Each row is a point. Examples show where two turns around zero, p and q, send a point. Write where each new point lands after one turn and then the other. Backwards means that the second turn is done in reverse. Each puzzle has new turns, and all numbers are rounded.

Turn p:
[-0.37 -0.53] => [-0.64  0.09]
[0.09 0.38] => [0.38 0.09]
[0.27 0.15] => [ 0.26 -0.17]
Turn q:
[ 0.05 -0.49] => [-0.26 -0.42]
[-0.46 -0.42] => [-0.62 -0.05]
[0.22 0.35] => [0.39 0.14]
[0.20 0.04] => [ 0.18 -0.09]
[0.00 0.52] => [0.32 0.41]
Where do these land?
q, then p backwards: [ 0.54 -0.34] => [ 0.63 -0.07]
p, then q backwards: [-0.27  0.33] => [-0.10  0.41]
q, then p backwards: [-0.27  0.00] => [-0.24 -0.12]

Turn p:
[-0.38 -0.79 -0.45] => [ 0.46 -0.65 -0.59]
[ 0.10 -0.12  0.34] => [0.24 0.06 0.28]
[ 0.31  0.49 -0.03] => [-0.35  0.46  0.06]
[-0.17  0.36 -0.02] => [-0.39 -0.03  0.10]
[0.14 0.06 0.16] => [0.04 0.16 0.15]
Turn q:
[ 0.11  0.21 -0.08] => [-0.18  0.14 -0.10]
[-0.27 -0.02  0.48] => [0.35 0.21 0.37]
[0.04 0.67 0.22] => [-0.25  0.65  0.09]
[ 0.17 -0.34 -0.01] => [ 0.22 -0.23 -0.21]
[-0.04 -0.52 -0.62] => [-0.15 -0.78 -0.17]
Where do these land?
q, then p: [-0.48  0.31  0.30] => [-0.11  0.11  0.63]
q, then p: [ 0.30 -0.16  0.16] => [-0.03  0.25 -0.28]
p, then q: [ 0.38  0.39 -0.68] => [-0.80 -0.10  0.32]
p, then q: [ 0.14 -0.23 -0.02] => [-0.08  0.04 -0.26]
q, then p: [-0.34 -0.30  0.24] => [0.36 0.27 0.25]

Turn p:
[ 0.09  0.23 -0.35  0.08] => [-0.22 -0.08 -0.30  0.21]
[-0.12  0.13  0.32  0.12] => [-0.08  0.11  0.35  0.07]
[ 0.75  0.43 -0.28 -0.47] => [ 0.42  0.09 -0.59  0.72]
[-0.21 -0.05 -0.15  0.65] => [-0.53 -0.41  0.17 -0.12]
[-0.12 -0.40  0.33  0.08] => [ 0.18 -0.10  0.36 -0.34]
[-0.38 -0.33  0.12 -0.46] => [ 0.23  0.39  0.00 -0.52]
Turn q:
[ 0.40 -0.47 -0.21 -0.30] => [-0.34 -0.57 -0.28  0.01]
[ 0.24 -0.02 -0.07 -0.61] => [-0.47 -0.11 -0.31 -0.33]
[-0.25 -0.14  0.09  0.04] => [-0.09  0.05  0.24  0.15]
[ 0.56 -0.27  0.16 -0.03] => [ 0.05 -0.58 -0.06 -0.26]
[-0.66  0.55  0.29  0.45] => [0.43 0.78 0.48 0.10]
[-0.26  0.48 -0.12  0.52] => [0.55 0.49 0.00 0.21]
[-0.03 -0.12 -0.13 -0.07] => [-0.13 -0.05 -0.07  0.12]
Where do these land?
p, then q: [0.34 0.23 0.26 0.10] => [ 0.39 -0.21  0.22  0.03]
q, then p: [-0.43  0.11 -0.06 -0.73] => [-0.57  0.63  0.03 -0.11]
q, then p: [-0.08  0.21  0.17  0.49] => [ 0.28 -0.17  0.13  0.44]
q, then p: [ 0.31 -0.33  0.14  0.52] => [ 0.46 -0.49  0.16 -0.11]
p, then q backwards: [ 0.05 -0.28  0.05  0.22] => [ 0.23 -0.17  0.23  0.03]
q, then p backwards: [-0.20  0.06 -0.57 -0.60] => [-0.30  0.52 -0.60 -0.05]

Turn p:
[ 0.61 -0.20 -0.23  0.31 -0.06 -0.14] => [ 0.24  0.21 -0.25  0.57  0.25 -0.18]
[-0.12  0.60  0.23  0.11 -0.11 -0.52] => [-0.51 -0.10  0.01 -0.12 -0.14 -0.65]
[ 0.65  0.01  0.01  0.33 -0.52  0.01] => [ 0.27 -0.13  0.15  0.71  0.19 -0.39]
[ 0.38  0.48 -0.25  0.28 -0.35  0.14] => [ 0.09  0.16  0.29  0.54 -0.31 -0.40]
[-0.21 -0.31  0.13 -0.69  0.44  0.22] => [ 0.12  0.19  0.14 -0.68  0.30  0.50]
[-0.48 -0.12  0.12 -0.05  0.60  0.20] => [-0.37  0.11 -0.10 -0.37 -0.06  0.60]
[-0.64 -0.33  0.08 -0.22  0.11  0.06] => [ 0.00 -0.30 -0.17 -0.53 -0.11  0.43]
[-0.53 -0.12  0.40 -0.19  0.23  0.17] => [-0.29 -0.27  0.10 -0.47  0.03  0.43]
[ 0.34 -0.01 -0.49  0.12 -0.33 -0.13] => [ 0.44  0.14 -0.16  0.35 -0.15 -0.33]
Turn q:
[-0.26 -0.31 -0.07 -0.42 -0.24 -0.27] => [ 0.25 -0.17 -0.24 -0.23 -0.38  0.36]
[ 0.19 -0.04  0.26 -0.16  0.53 -0.30] => [-0.04 -0.22  0.12 -0.58  0.18 -0.27]
[ 0.43  0.00  0.03  0.05 -0.19  0.04] => [ 0.26 -0.13  0.02  0.21  0.31 -0.04]
[-0.60  0.13  0.13 -0.43 -0.24  0.58] => [-0.15  0.11  0.52  0.20 -0.58  0.53]
[-0.03  0.22 -0.09 -0.28 -0.02  0.11] => [ 0.18  0.18  0.24 -0.04 -0.13  0.07]
[ 0.09  0.14 -0.18 -0.26  0.84  0.52] => [-0.31  0.50  0.59 -0.49  0.39  0.13]
[ 0.07  0.19 -0.29 -0.05 -0.19 -0.43] => [ 0.40  0.17 -0.30 -0.03 -0.14 -0.22]
[ 0.24 -0.01  0.41  1.18 -0.21 -0.35] => [-0.41 -0.47 -0.55  0.62  0.31 -0.78]
[-0.13 -0.33 -0.20  0.38 -0.28  0.09] => [-0.20  0.01 -0.43  0.34  0.05  0.23]
Where do these land?
p, then q: [ 0.06 -0.30  0.14 -0.05  0.49  0.27] => [-0.30  0.30  0.47  0.02  0.09  0.11]
q, then p: [-0.38  0.41 -0.27  0.30 -0.30  0.55] => [-0.52 -0.32  0.16  0.42 -0.51 -0.18]
p, then q: [-0.12 -0.57  0.13  0.08 -0.67  0.53] => [-0.19 -0.48 -0.08  0.19  0.79  0.40]
p, then q: [-0.79  0.12  0.15 -0.36  0.19 -0.29] => [ 0.38  0.01  0.13 -0.30 -0.49  0.65]
p, then q backwards: [ 0.36  0.19 -0.07 -0.58  0.03  0.26] => [ 0.29  0.44 -0.19 -0.38  0.26  0.21]
q, then p: [ 0.22 -0.04 -0.25 -0.02  0.12 -0.10] => [-0.03  0.35  0.04 -0.07  0.03 -0.06]
p, then q: [ 0.22  0.40  0.17  0.22  0.44 -0.29] => [-0.26  0.28 -0.08 -0.11 -0.55 -0.31]
q, then p: [ 0.01 -0.06  0.03  0.39 -0.66 -0.61] => [ 0.48  0.11 -0.63  0.50 -0.16 -0.21]
p, then q backwards: [ 0.42 -0.15 -0.03  0.02  0.36 -0.32] => [ 0.26 -0.03 -0.44  0.39  0.13  0.03]

Turn p:
[ 0.00  0.50  0.03 -0.04  0.19 -0.28 -0.36 -0.51] => [-0.23 -0.16  0.32 -0.27 -0.60  0.28 -0.21 -0.14]
[-0.41  0.29  0.24 -0.36  0.07 -0.29 -0.56 -0.39] => [-0.03 -0.07  0.13 -0.14 -0.97  0.03  0.04  0.12]
[ 0.05 -0.27 -0.27  0.29 -0.16 -0.23 -0.41  0.35] => [ 0.17 -0.37  0.08  0.09  0.15 -0.40 -0.37  0.33]
[ 0.23  0.29  0.30 -0.05  0.25  0.22  0.53  0.39] => [ 0.17  0.61  0.02 -0.11  0.42  0.42  0.07  0.00]
[-0.16 -0.89  0.16  0.28 -0.42 -0.13  0.51 -0.29] => [-0.50 -0.16 -0.48  0.87  0.28 -0.19  0.27  0.06]
[ 0.88 -0.21  0.08 -0.18 -0.28  0.28 -0.06  0.31] => [ 0.65 -0.42 -0.19  0.07  0.53  0.44  0.04 -0.02]
[-0.10 -0.34 -0.32  0.44  0.23  0.23 -0.46 -0.02] => [-0.27 -0.46 -0.02 -0.38  0.20 -0.42 -0.03  0.30]
[-0.37  0.51  0.08 -0.18 -0.18  0.26  0.83  0.13] => [ 0.01  0.94 -0.24  0.05  0.06  0.02  0.06 -0.55]
[-0.11  0.11 -0.31 -0.20  0.31 -0.07 -0.01  0.03] => [ 0.03  0.08  0.40 -0.18 -0.05 -0.19  0.13 -0.10]
Turn q:
[ 0.42  0.28 -0.33 -0.27  0.39 -0.33  0.62  0.26] => [ 0.04 -0.33  0.07 -0.42 -0.26 -0.63 -0.59  0.23]
[ 0.24 -0.30  0.30 -0.46  0.32 -0.12  0.78  0.20] => [-0.21 -0.20  0.81 -0.48 -0.27 -0.33 -0.23  0.05]
[ 0.02  0.01  0.24 -0.51 -0.05 -0.43 -0.50  0.10] => [-0.05  0.53  0.08 -0.05  0.08  0.37 -0.57 -0.10]
[-0.43  0.17 -0.16  0.41 -0.76  0.28 -0.41 -0.08] => [-0.24  0.26 -0.58  0.68  0.06  0.21  0.51  0.05]
[ 0.34 -0.46  0.45  0.22 -0.13 -0.17 -0.37  0.38] => [ 0.45  0.24  0.51  0.39 -0.20  0.41 -0.09  0.14]
[ 0.04 -0.21 -0.42  0.36 -0.32  0.02 -0.16 -0.40] => [ 0.29  0.21 -0.40  0.19 -0.18 -0.16  0.44 -0.26]
[-0.14 -0.03 -0.27  0.08 -0.04  0.62 -0.35 -0.12] => [-0.05 -0.29 -0.43  0.09 -0.07  0.41  0.34 -0.25]
[-0.63  0.11  0.09  0.25  0.58 -0.04  0.47  0.01] => [-0.18 -0.50  0.26 -0.01  0.70 -0.42  0.07 -0.11]
[ 0.13  0.43  0.10 -0.07  0.00  0.17 -0.08 -0.36] => [-0.04  0.08 -0.32 -0.38  0.14  0.14  0.14  0.25]
Where do these land?
q, then p backwards: [ 0.13  0.39 -0.02  0.51  0.02  0.11 -0.02  0.06] => [ 0.09 -0.48  0.23 -0.02 -0.13  0.10 -0.22  0.28]
q, then p: [ 0.18 -0.36  0.28  0.39 -0.41 -0.20 -0.98  0.05] => [-0.11 -0.03 -0.33 -0.70  0.55  0.51 -0.50 -0.36]
p, then q: [-0.17  0.46  0.36  0.30 -0.12 -0.07  0.09  0.22] => [-0.10 -0.04 -0.56  0.13  0.07  0.34 -0.21  0.15]
p, then q: [ 0.21 -0.28  0.13  0.08 -0.21  0.06  0.29 -0.20] => [ 0.15 -0.35 -0.08  0.06  0.10 -0.18  0.28 -0.21]
p, then q: [ 0.00 -0.44  0.21 -0.57  0.19  0.21 -0.19 -0.16] => [-0.20 -0.19  0.37 -0.02 -0.48 -0.46  0.17  0.15]
p, then q: [-0.09  1.27 -0.22 -0.08 -0.30  0.07  0.11  0.17] => [-0.02  0.66 -0.79 -0.60  0.01  0.59  0.01  0.19]
q, then p: [-0.48 -0.39 -0.64 -0.43 -0.10  0.36  0.26  0.24] => [-0.64 -0.27 -0.36  0.40 -0.47 -0.46  0.09 -0.16]
q, then p: [ 0.26  0.16 -0.19 -0.04  0.89 -0.03  0.35 -0.04] => [ 0.36 -0.51  0.34  0.35 -0.13  0.11  0.54  0.32]
p, then q: [ 0.05 -0.40  0.05 -0.48 -0.19 -0.25 -0.03  0.15] => [ 0.38 -0.06  0.23  0.16 -0.25 -0.28  0.20  0.34]
p, then q: [-0.10 -0.40  0.04  0.32  0.23 -0.26  0.11 -0.50] => [-0.27 -0.13  0.27  0.46  0.39 -0.15  0.23 -0.25]
